Each row is a point. Before rounding, the points of a table are all equally far from one centre. They may lie mostly on one side of it. Write the centre, to within rounding.

Points (10 x 3):
[[ 33  14  57]
 [ 51  42 -22]
 [ 51   5  42]
 [ 56 -29   3]
 [ 35  33  50]
 [ 54  44   1]
 [ 27  51  42]
 [ 31  55  33]
 [ 30  49  42]
 [ 24  50  45]]
Centre: [-3  6 -1]

Points (16 x 9):
[[-32   2 -12  36  23 -67  15 -73 -27]
 [-38   4  52   4 -11  -8  13 -62 -62]
 [-17 -32  -3  47  31 -36 -63 -32 -95]
 [-24   8  -5  75  11 -71  -5 -16 -91]
 [ -1 -17 -16  19  -9 -57 -45 -64 -71]
 [-42  25  17 -20 -30 -14  28   3 -24]
 [ -1 -14  24 -27  10 -26  20 -87 -14]
 [-46  -5   6  79  43 -10  27 -31 -20]
 [-36 -24   8  39 -14 -37 -42 -45 -39]
 [-42  33 -18  38  20 -84  18 -32 -39]
 [-48   1   6  21  11 -18  10 -67 -91]
 [ -3 -54  14  61 -23 -28 -15 -18 -73]
 [ 50 -28  22  42   7 -93 -49  14 -44]
 [-44  -6 -47  -7  -6 -60   2  -5 -46]
 [-63  21  30   2   4 -19  14 -37 -11]
 [  2  16  11  27  -7 -72 -10 -60   7]]
Centre: [ 22   4  12  10  40 -24   1  -3 -47]

Points (26 x 20):
[[ 10 -16  57  -6  39  11  41  12  -1 -60 -23 -13   3  70  38  -9 -20 -22
    1  14]
 [ 31 -56  40 -30  -2  26  60  58  27 -33 -38  21  28   9  51   7 -36 -17
    8  58]
 [ 18  -2  41  -4  10  38 -13  46  28 -21 -37  35  -7  61  24 -31 -46 -41
    3  44]
 [ 45 -29  44 -44   1  28   3  59   9 -55 -73  22  22  13  18 -30   9  12
   22   6]
 [ 29 -17  59  -6   5  26  22  82  21 -62 -11  -5  10  30  20 -25 -34  16
   -7  58]
 [  7 -28  60  -2 -16   5  -3  46   8 -50 -38  20  -2  15  15  60 -20   0
   52  38]
 [  4 -36  44 -33 -27  -7   0  53   7 -72 -47  40 -16  23   4 -17 -65 -44
   12  71]
 [-15 -76  35 -25  -4   6   7  88  -1  -7 -27   9  15  29  29  18 -23  -9
   -1  35]
 [ 39 -15  46 -15  20   3 -36  63 -17 -42 -24  15   3  47  26   7 -37 -22
    4  12]
 [ 30 -12  56 -22  20 -12  -7  48  -4 -59 -47  17  -8  23  26   0 -53  -5
   -9  28]
 [ -5 -36  90  31  22  24   2  53  24 -45 -28  26  13  40  11  -4 -12  -3
   31  35]
 [ 14 -12   6 -23 -17 -10  26  77  38 -32 -27  30  18  55   2  18 -31 -17
   36  26]
 [ 33 -32  36  -9  17  37  18  42  19 -38  -4   8   0  44  77   1 -17   8
   18  45]
 [  1  -8  40 -16  62  34  26  50  21 -46 -21  38   3  44  32  14 -18 -26
   24  39]
 [-15 -32   6 -45  18  32  37  65 -12 -59 -69  15  12  26  -2  18 -28  13
   35  59]
 [-17 -41  41 -20  19  19   3  40  34 -31 -28  13  37  58  50 -22 -14 -38
   25   5]
 [ 33 -24  80  10 -19  32  20  50  12 -64 -83  52   5  40  10 -39  13 -56
  -13  44]
 [ 34 -22  26 -24   7  -2  10   6  23 -49 -21  39  10  64  14 -31 -24  -9
   56   7]
 [ 24  -8   2  24 -21  -5   6  52  36 -56 -64  33  24  49  25  29 -29  20
   16  33]
 [ -8  -1  48 -12  19 -14 -12  40  33 -19 -30  27 -28  51  -1 -15  15  -5
   -1  21]
 [ 38   7  54   5  -9  17  -3  24 -25 -27 -40  14   5  95  29  -8 -15 -46
   -4  41]
 [  1 -71  19 -19  35  47  14  59   5 -39 -45  25 -15  53   3 -33 -17  -5
    8   3]
 [ 48 -47  30 -61 -15  13  30  33   7 -43 -50  23   3  56  44  -8  -9 -13
  -10  21]
 [ 26 -57  48  -9  -2  34  -6  49  34 -48 -66  39  17  28  20 -37 -19  19
  -19  66]
 [ 32 -12  30  20   3   4  39  57  12  21 -43  20 -29   7  15 -13  -4  16
   19  20]
 [ -5 -19  28 -25 -12  33  -4  22   6 -57 -40  55  18  42  18   0 -60 -40
   61  20]]
Centre: [  5 -28   2  14 -15  19  17  22 -18 -52 -20  21  18   4   3 -13  12 -33
   0  45]

Points, 28 rows:
[[ -7  14 -93   1  43  -6  55  57  16 -33 -20  27  -1 -25 -14 -44 -10  45
    5 -64 -22   4  53  -8]
 [-45  -6 -92 -18  12  -6  -6  52  11 -21 -20  23  12 -57 -49   4  -8  11
   20 -22 -59  55  68 -13]
 [-57   3 -40  -2  51  44  22  77   6 -52   8  16 -56 -13 -16 -25  -4   4
   28 -31 -18   9  39  -4]
 [-46  17 -47  -2  44  15  14  33  17  -9 -42  12 -35 -16 -22 -35  -6  64
   46 -20 -18  52  45 -71]
 [-43  -7 -49 -22  24 -23  47  57  20   2  26   3 -18 -10 -29 -18  24  15
  -22 -57 -27 -34  79 -45]
 [-12  29 -54 -36  28  27  20  60   7 -20   8 -26 -25 -32  12 -26 -19  45
    4 -51 -56  37  34 -26]
 [ -4 -17 -69 -47  23  59  -8  63  14 -42 -12  30 -21 -13  -7   7  11  20
    0  -7 -51  32  35  -4]
 [-76 -10 -53 -61  59  23  30  76  42   6 -24  35  -9   1 -17  19  14  23
   -9 -19 -34  21  12 -36]
 [-41 -10 -68 -36  28  48   9  67  21 -25  -7  25 -55   3   1 -26  17  47
   27 -59 -53  -1  38 -35]
 [-17  20 -95 -41  43  14 -29  27  31 -33  -8  36 -16 -49 -44  -1  35  -9
   35 -36 -67  14  30 -24]
 [ -4 -17 -57 -39  56  21  20  58  33 -35 -24  29 -46 -35  -5 -28  24  41
    6 -17 -24   7  20 -35]
 [  3  27 -65 -13  72 -23  34  49   3 -25   6  -1   3 -21  18 -29 -30  56
   22 -38 -30  10  27  -8]
 [-33   4 -37 -42  25  16   8  41  51 -35 -28 -18 -16 -22  -3 -43  18  51
   14 -26 -15  29  43 -69]
 [-26   5 -51 -52  52  16  12  74 -12 -24   3  33 -47 -10 -27 -30 -16  19
   17 -19 -38  42  20 -41]
 [ 14   2 -38 -50  45  30   8  58  42  28 -19   9 -21 -31 -29  14  -3  38
   26 -22  -8   6   0 -28]
 [-32 -23 -41 -48  -6  -3  23  55   4 -50 -23  16 -58 -21  11 -21 -27  45
   37 -43  -4  25  -9 -32]
 [-62  26 -65 -38  45 -15  13  33  20 -56 -32  18 -32 -27  -7  20   6  60
   54 -57 -19  28   0 -41]
 [-30 -31 -32  -9  -3  17  25  65 -21 -37 -37  -5   3  12  -3 -23  -5  49
   37 -15 -63  58  59 -32]
 [-44 -13 -94 -21  35  10  19  72  -2 -27 -20  15 -21 -28 -20 -32 -25  36
   12 -12 -70  23  40 -52]
 [-12 -43 -62 -58  -5 -20  35  73  -6 -24  -5 -14  -6 -27  -9 -20   7  56
    1 -25 -26  30  13 -25]
 [-57 -32 -62  43  29  -5 -18  48  17 -21 -20  16 -21 -60 -38 -41 -19  17
   33 -19 -39  32  41 -21]
 [-16  51 -45 -66   5 -16  -1  46 -19 -16 -17  32   4 -35 -19 -53   5  31
    3 -46 -86   7  44 -29]
 [-16 -35 -63 -41  16  30  -6  22  -5 -42 -42  15  -6  -7 -54  19 -24  27
   33 -44 -14  36   1 -60]
 [-44  40 -44 -56   9  20  30  40  39 -64 -14  -9 -51 -35 -21 -34  14   3
    0 -70 -15  10  26  -9]
 [-57  16 -29 -71  24 -18 -22  54 -26 -39 -42  36 -55 -28  -1  14 -11 -17
   50 -33 -16  23   6 -40]
 [  5   3 -49 -43   9  -8  39  65  -9 -13   7 -12 -39 -17  -5  -6 -22  64
   29 -41 -37  41  32  -8]
 [-50   2 -48 -36  -8  18  -3  13  14 -33  -7   7 -36 -32 -13 -13  19  63
   42 -33 -35  83  39 -23]
 [-16 -36 -46 -21  28  25  55  48  20 -19 -36  40 -17 -23  -6   0   5  21
   54 -39 -30  33  76 -22]]
Centre: [-44  13 -52  -6   3 -10   9  11  -2   5 -34   5  -7  10  -5  -9  17  -3
  15 -25 -28   1  11  -3]

Points:
[[ 20 -24  -9  -9  27 -64  50 -23  10  -7  16 -45 -24  -2  10  28  25  15
   39  17   1  44  46 -64]
 [ -4 -28  -6  17   5 -23  53 -28  30 -24  11 -11 -17 -17   2  27  60  -2
   14  20 -18  37  68 -62]
 [  5 -26   1  24  26   3   0   1  25  -3  23  11 -21 -10  34  35  30  27
   36  20 -24  46  39 -57]
 [ -4  -7  21  24   5 -11  31 -41  11   9  31 -18 -26  35   5  40  47   6
   28  30  20  52  66 -66]
 [-27 -29   0  -8  34 -38  43 -39  14  11  25 -46  -2 -14  -3  34  44  -7
    4  11 -12  31  44 -78]
 [  1 -37 -12 -11  23  -6  68  -9  12 -32  28 -43  -2  13 -33  37  44   3
   24  31  17  -5  44 -68]
 [ -1 -21  -6  26 -18 -20  64 -32  25   4  36  15  -8  26  20  47  25  12
   19  -9   7  51  37 -44]
 [ -7 -31  24   0  28 -25  41 -31  14 -35  17 -64 -16  23  -5  15  23  31
   34 -21  -6  38  48 -63]
 [  7 -20 -27  19   1 -42  39 -22  -2   8  26 -41 -11   3  52  25  43  10
   12   8  12  43  47 -52]
 [-18 -32   3  44  10 -27  49 -14 -13  -9  26  -1   1  11  15  12  22  -2
   18 -20  16  27  75 -86]
 [  6  -1   0  13  27 -16  54 -19  27 -16  17 -27 -19   5   8  44  42   2
    7 -39  -4  48  53 -60]
 [ -8 -36 -38  17   3 -25   9 -49   7 -12  42 -27 -35 -19  17  38  37   0
   24  20  -3  15  59 -63]
 [  2 -42 -11   6   9 -55  23 -19  36   2  31 -29 -14   6  -2  11  39  16
   39  -1   7  20  64 -83]
 [ -9  -9  11  -9  41 -10  55 -37  32 -11  40 -23 -24 -10  43  33  31  10
    9   6  -8  24  64 -51]
 [-20 -32  -1   1  37 -17  54 -29  18  15  16 -35 -10  -4   7  25  59  30
   21  13 -18  36  41 -59]
 [ -7 -10  -9  -4   1 -35  66 -49   5 -37  45 -33 -11  -5  13  34  31  -9
   16   6   0  49  24 -95]
 [  0 -28  18  28   3 -30  41 -18  16 -33  36 -14  -8 -26   5  57  32  10
   18 -16  -3  51  57 -87]
 [-17 -35   7  23   0 -12  64 -17   1  -7  38  -7 -17   4  -4  42  22 -27
   46  25 -20  43  30 -81]
 [  8 -23  -3 -13   7 -21  69 -21  23   2  33 -28 -22  16 -10  44  33   3
   21   1  -8  53  61 -48]
 [-30 -17 -12  -5  13   3  43 -31   5  -5  13  -9   1  -6   7  21  10  13
   14  31   7  54  78 -67]
 [ -7  -9  -4  -5   7 -19  60 -38   3  -4  47 -27 -28 -25  42  23  45  12
   13  -5 -13  38  44 -89]
 [-11 -28 -15  29  44 -15  28 -23  16 -22  31  -3 -26   1   8  23  31  23
   28  -6 -14  35  71 -62]
 [ -9 -35  -5  27  35 -31  56 -24  -9 -19  45 -22 -13  -6  20  26  33  13
   53  13  10  51  45 -63]
 [-10  13 -14 -16  27 -35  52 -20  -6 -18  10 -51  -4  10   2   5  49   7
    9   1 -10  49  51 -70]
 [  0 -13   6  -6   0 -16  72 -20  13 -12  26 -34  -4  -3  17  18  44  22
   31 -11   9  54  72 -63]
 [  6 -19 -12   2  15 -40  47 -24  20 -26  12 -29  -9   6   5  23  60 -14
   41  -1 -20  35  53 -60]
 [-16 -14   9  14  14  -6  61  -6   4  -5  44 -33 -39   4   5  44  50   4
    7  -5   0  58  53 -64]
 [-10   0   2 -21  25 -29  54 -27  23 -20  22 -20 -41 -17  -1  27  66   0
    6  -1  16  40  60 -63]
 [  6  -6  -9  -3  40  -8  36 -34   3   4  33 -26 -12 -15  19  35  40 -18
   23  -1 -13  37  72 -73]
 [-25   0 -10  10  -2 -26  51 -20  24 -11  27 -22 -17 -16  19  22  65  27
   39  18  -7  58  33 -57]]
Centre: [  9  -3  20   7  -2 -14  22 -19  -5 -10  31 -13  -9 -11  -9   7  15  10
   8   9  11   6  15 -47]

Points:
[[ 12   2  18  43 -78  50 -51  31   0  30  50 -16  25 -66  25  36 -16 -20
    2   4 -14 -15  26   6]
 [ 29   0  -3   2 -44  30 -46  62   6  39  47   0  -3 -46  47  -1 -14 -35
    9   8  18  -4   4   4]
 [  9  -6   4  41 -35  45 -61  15  -8  18  81   4  33 -56  33  12 -21  -8
   26   5  -2 -25  18   2]
 [  7  -6 -13  17 -31  21 -62  33  17   3  41 -17  32 -55  25  48   6 -18
   -3   7   3 -28  21   4]
 [ 50 -11   6  17  -4  26 -56  35  -2  48  45  18  27 -64  35   3 -33 -19
    7  -4   3 -17  38 -20]
 [  4 -13  -8  35 -29  55 -39  14  29  18  36  11  -3 -54  28  -3   9   5
   -3  -6   0 -59   4 -14]
 [ -8  -6  -1  20 -28  30 -73  53 -36  25  19   1  35 -57  28  22 -18 -12
    5  19  -8  -2  33  14]
 [ 26   1 -12  22 -42  27 -68  23  16  40  70  21  11 -73  30  19  -4 -17
  -10   8  14  -6  18  -6]
 [ 22   4  -4  21 -31  38 -36  34   0  36  48  -8  29 -95  11  -1 -10  -2
   -7  -6   9 -30  39  13]
 [ 26 -28  11  33 -18  18 -58  20  -5  16  80 -22  19 -55  26  16  -8 -29
   13  15  19 -11  39   0]
 [ 34  12   0   7 -29   8 -53   7  14  44  48   1  10 -48  60   7  -5 -38
   -6  -8  19 -27  37 -24]
 [ 13   4  -6  17 -35  28 -30  27  -8  11  61  -2  15 -44  56  40  27  -8
   10   9  12 -31  13 -13]
 [ 25 -17  -6  37 -27  38 -31  31 -12  38  69  21  23 -68  15  28  -2 -29
  -28  21   2 -41   3 -20]
 [ 22  22  -1  37 -35  54 -51  31  13  35  42  34  14 -54  57  36   2 -33
   20  10  -5 -27  25 -25]
 [ 12 -26  25  15 -23  43 -46  25 -16  24  61 -11  19 -56  30  38   5 -20
    8  25  32   1  26 -18]
 [ 17  15   6  -3 -15  40 -37  22  18   9  54 -33  16 -50  11 -11 -34 -11
  -24 -15  27 -28  37 -21]
 [ 35  -7  -3  36 -28  36 -55   9 -36   8  42  -9  47 -54  47  -4 -30  -1
    1  -2  22  13  49  -4]
 [ -1   6 -20  16 -15  -5 -65  15  -6  28  34   1  68 -70  18  22  -7 -17
   16   5   6   0  34  -9]
 [-12 -14  -2   6 -41  10 -49  29  -3  41  55  -5  40 -43  16  24   1 -19
  -14   4  31 -27  36 -10]
 [ 17 -24   4  39  -7  41 -34  29  -6  18  45 -20  -1 -70  21  44 -12 -11
    9  -1  32 -19  11 -14]
 [ 19   9   6  -4 -31  51 -23  53   7   1  54   9  47 -76   3  29 -13 -15
   24 -12  -2 -29   4  -7]
 [ 14 -22  11   8 -25  34 -38  40   9  19  64 -18  20 -50  -2  32 -12 -31
   28 -17  35 -13  43 -26]
 [ 30  34 -20  20 -26  51 -66  33  17  -1  70   6  23 -29  19   3  -6 -28
    3 -31   3 -11  39  18]
 [  1 -16  -3  41 -20  48 -31  53 -13  40  52  -1  31 -74  -4 -15  -8   9
  -14 -13  13  -9  16  -5]
 [ 20 -14  10  25 -24  38 -50  33 -20  13  56   3  17 -90  49  10  -5 -29
   26  -8  17  -6  49  -9]
 [ 27   4 -16   3 -37  56 -61  24  -1  27  62   1 -14 -62  -4  12   0 -14
    1  10   2 -19  13  26]
 [ 20  -4  -9  27 -27  25 -53  18  -2   7  44   6   6 -49  58  47   2 -35
   30  35 -11   3  33   8]
 [  6  -9  26   3 -23  59 -26  12 -10  35  56  -5  39 -67  26  22 -10 -25
  -21  13  30  -4  22 -17]
 [ -3  15  17   1  -6  11 -69   7  -8  28  41  -7  16 -68  18 -11  12 -29
  -20  33  31 -13  23  24]]
Centre: [ 16  17  18  38 -35  15 -23  11 -11  -4  17  23   8 -37  -9  -5  -4 -35
   4   1  -1   1  20 -16]

Points (31 x 24):
[[ -4 -15 -78  36   9   0   5 -20 -31  64   7 -30 -19 -25  49   7  40 -22
  -21  -6 -22  -7   7  40]
 [-14 -10 -45   4   8  21  -8   3 -26  42  31 -52 -40  -3   0  -7  61 -11
  -27  18 -48 -22  13  31]
 [-25 -45 -67  24  -8  32  17  -5 -43  54  21  -1 -31  35 -12  -6  30  -9
  -35  13 -45 -21  26  61]
 [-25 -19 -52  37 -30  13  20  -1  -5  66  11  -2 -18  46  26  29  20 -12
  -62  -7 -26  23  12  74]
 [-40 -16 -52  24   7 -22  19 -12   3  35  34 -30 -22   4  19  12  32 -41
  -46  15 -36 -11  14  35]
 [-31 -22 -73  12  -6   1  16  15 -10  62  24 -30   0  -3 -15   8  76  -9
  -19  24 -32  24 -11  67]
 [ -1  24 -85  46 -38 -18  14 -13 -36  50  -3  -6 -52 -12  -4 -17  49 -14
  -58  37 -25  23   2  69]
 [-19  -7 -48  50 -17  23 -20  34  -6  46  35 -43  -5  26  18   3  33 -13
  -16  21 -34 -24 -12  42]
 [-31 -15 -48  12   3  10  20  19 -45  48 -13 -42 -18  -8   2  34  24   8
  -37 -16 -29 -25   7  71]
 [-22  -5 -43  24 -19 -11   2  -9 -60  68  30  -4 -36   1  16  30   8 -18
  -59  17 -59  -3  13  67]
 [-34  -6 -62  48 -24   5   5 -17 -57  61 -15 -36 -22  15 -16  29  13 -30
  -47   6 -38   8  23  63]
 [-21  -4 -80  44   3  31   6 -11 -40  64  14 -17 -12 -10  10   7  44 -42
  -70  43 -31   2   6  63]
 [-23  16 -40  -9  17   9   2   2 -52  77  15 -18  -7 -17 -31  23  16 -11
  -47   5 -46   3 -28  65]
 [ -7   9 -24  66   8  10  -4  29 -18  24   5 -21 -24   7  25 -12  50 -18
  -23  52  13 -16  21  65]
 [ -9 -44 -54  36  19  -1  -7 -23  -7  79  11 -14 -35  21 -11 -12  53  -2
  -34  23 -55  14 -34  50]
 [-26  19 -72  43  29   8  15 -32 -16  48   2 -23  16   4   7  23  31  -7
  -36 -15 -33  -8  19  53]
 [  5  23 -45  27 -22  18  18  46 -24  55   6 -50  -9   8   9  18  37   1
  -62   8 -32 -17  37  42]
 [ -3   0 -90  40  37   8   9  -5 -38  61   1 -51  -5   0  -2  -6  22 -15
  -35   5 -29 -11  23  68]
 [-17 -19 -59  47   5 -13  -9 -19 -46  80  15 -44 -26  13  20  25  35 -32
  -28  22 -36  -4   3  62]
 [-16 -21 -61  37 -39 -11   5  -9 -17  95  10 -30   2  18  12   8  -9  -8
  -16  -2 -33  18 -12  50]
 [  1   1 -58  24  12  19   9 -12 -17  55   7 -41 -37   7  12   6  52 -15
    5  29 -54  10   5  54]
 [ -2  15 -71  20  29  24  -1   2 -29  39 -23 -29 -21  11  21  -1  52  -7
  -47  27 -33   1   9  95]
 [-39  -2 -32  20 -15 -12   2  44 -15  50   9 -35 -41   8  -1 -10  36 -13
  -29  -9 -38   7  14  76]
 [ 17 -15 -74  -6 -10  -7  29   8 -47  70  35 -30 -15 -12   4   6  45 -54
  -56   5 -22  -7 -11  78]
 [-29 -33 -66  31  24  27   0  -8 -17  52  29 -18  -1  10  23  13  32  -6
   -9 -16 -36   1  -7  38]
 [ 13  -2 -65  15   9  -5 -15  32 -27  82   7 -32  17  14   2  31  46 -35
  -26  28 -54   9  -3  41]
 [-27  -6 -49  57 -21  11 -26 -14 -14  48  26 -18  -3   5 -31  32  60   4
  -38 -19 -62  -7  16  37]
 [-19  -6 -36  45  27  -6  19   1 -65  44   2 -19 -11  47   3  -5  31 -23
  -11  -3 -12  30  21  59]
 [  5 -18 -38 -22  -3  -5  -6  -6   1  42  52 -14   1  43  25  21  31 -16
  -26  34 -38 -28  -9  52]
 [ -5   3 -72  28  31  -9  19   9 -39  68   1 -27  25   1  12  16  38 -17
  -14  18 -38  -6   8  77]
 [ -6   4 -78  25  -5  16  24  25   1  56  23 -32 -22  -9   2 -21  44 -20
  -44 -39 -26   6  12  52]]
Centre: [ 22 -13 -37  25 -12  -3  -9  -5 -22  34   8  -4  -4   2 -15   1  27  -6
 -45  11  -8   5   1  52]
